Every row gives one point. The window is the flat piece filled in between its corners: a triangle in 3 columns, a solid with four corners in 4, and so on. A path goes straight from each point to the next, and from the last back to the first. List the points from which the path goes on through the window.

Window (3 x 3):
[[-1.85  1.20 -0.62]
 [ 3.01 -2.85  1.12]
 [ 0.92  1.51 -0.20]]
Path:
(1): [-0.01  2.14  1.20]
(2): [-1.85  3.49  1.11]
(3): [-1.45 -2.27 -2.34]
(4): [ 0.41 -0.11 -1.95]
(5): [-1.51 -0.53  2.56]
(6): [ 1.27 -1.47  1.63]
(7): [ 3.04  0.03 -2.10]
(8): [ 1.92 -0.96 -0.48]
(9): [ 1.86 -0.45  2.16]
(10): [ 4.56 -3.55  2.85]
(11): [ 0.98 -1.08 -2.06]
(12): [-1.18  0.45 -3.09]
(13): [-1.70  0.82  0.45]
(14): [-0.93  2.63  0.27]
(15): [ 1.04 -0.06 -1.83]
(16): [ 0.47 -0.23 -2.20]
Through the window after points: 6, 8, 16

Window (4 x 4):
[[-0.20  0.73  4.28 -0.99]
 [ 2.10  0.70 -2.34  1.58]
 [-0.76  0.21 -1.50 -0.06]
 [-1.94  0.47  2.66  0.86]]
Path:
(1): [-0.73 -0.68  2.71  1.37]
(2): [ 0.12 -1.07  3.52 -0.78]
(3): [0.11 3.74 3.33 0.23]
(4): [ 0.28  3.61  1.66 -0.87]
(5): [-1.21 -0.55  1.50  0.68]
(6): [ 1.09 -2.08  2.01  0.69]
(7): [-0.23  1.63  1.89 -0.11]
(8): [-1.15  3.01  3.58 -1.21]
Through the window after points: 4, 6

Window (6 x 6):
[[-5.31 -1.24  0.44 -0.23  0.61 -2.18]
 [ 2.07 -1.43 -2.05  0.02 -0.70  0.01]
 [-0.64  0.98 -2.25  0.88 -2.03  2.44]
 [ 3.06 -0.56 -1.78 -2.89 -0.63 -3.65]
 [-0.66 -0.90  1.67 -3.12  2.52 -2.16]
 [-0.59  0.13 -1.48 -0.44  1.41 -1.92]]
Path:
(1): [-1.87 -1.76 -1.10 -2.01 -0.75  1.26]
(2): [-1.00  0.17 -1.45  1.48  0.17 -2.84]
(3): [-0.04 -2.16  3.44  0.16  1.12 -2.52]
(4): [-4.58 -0.07 -1.78 -1.79  0.97 -1.63]
(5): [ 0.23  0.58 -3.54 -3.58  0.59 -0.41]
(6): [ 1.73 -2.29  0.20  1.68 -0.46 -0.77]
(7): [ 0.99  0.51  0.32  0.50 -0.54 -1.47]
(8): [-3.41 -2.88 -0.91 -2.73  1.93 -1.22]
(9): [-1.16 -0.86 -1.61 -0.98  0.33 -0.27]
(10): [-1.24  1.97  0.11  1.70  0.49 -3.07]
(11): [-1.07 -0.19  1.75 -1.74  2.25 -2.34]
(12): [-2.28 -2.78 -1.49 -3.26  0.07 -0.92]
Through the window after points: 3, 5, 7, 9, 11

Window (9 x 9):
[[ 0.24 -2.11  1.72 -0.33 -2.72 -1.00  2.65  1.86  0.11]
 [-1.51 -2.37 -3.93 -3.33  0.59 -2.53 -3.81 -1.65  3.69]
 [ 1.80  1.93  1.76 -0.28 -0.52 -2.40  1.92  1.52 -1.36]
 [ 0.94 -0.43  0.32  1.85 -1.44 -0.99  0.66  3.39 -2.90]
 [-0.20  3.00  0.20  1.27 -1.87  0.70  0.56  1.39  1.43]
 [ 1.27 -3.46 -2.56 -3.62  1.45  0.68 -0.16  0.25  0.54]
 [-3.81  2.76  2.27  1.24  0.89 -0.77  0.46  2.22  1.51]
 [-2.82 -2.39 -3.34 -3.51  0.50 -0.38 -2.41 -4.30  1.09]
 [-0.60  0.79  1.58  2.54  1.10 -0.70 -0.99 -0.81  2.23]]
Path:
(1): [ 0.04  1.61  2.38 -2.09 -1.31 -1.55 -3.00  0.42 -0.67]
(2): [-1.06 -0.22 -0.66  3.09  0.76 -0.04  1.45  0.56  1.63]
(3): [-1.27  0.95 -0.65  1.30  0.63 -1.45  1.78  2.00  2.55]
(4): [-2.42  1.07  2.61 -0.68 -0.58 -0.11 -1.06  0.40 -0.37]
(5): [ 0.86 -0.21  2.31 -1.58  0.44 -1.02 -3.59 -1.60 -0.26]
(6): [-2.82 -2.42 -4.18 -0.31  0.63 -1.81  2.22  0.96  1.96]
(7): [ 0.56  0.07 -0.03  2.90  0.61 -2.79  4.29  1.21 -1.04]
(8): [-0.16 -0.99 -0.06 -1.65 -1.55 -0.13 -0.74  2.01 -0.73]
(9): [ 0.10  0.90  3.39 -0.82 -0.26  0.75 -1.37  0.42  1.90]
(10): [ 0.38  0.88 -0.41  0.29 -0.01 -2.60  1.72  1.03 -1.09]
(11): [-2.42 -1.64 -2.56 -0.64  1.10 -0.11  0.49 -2.31  2.05]
(12): [-0.11 -0.72 -0.07 -3.53 -1.24 -1.98 -4.95 -0.97 -0.19]
Through the window after points: 1, 3, 9, 11
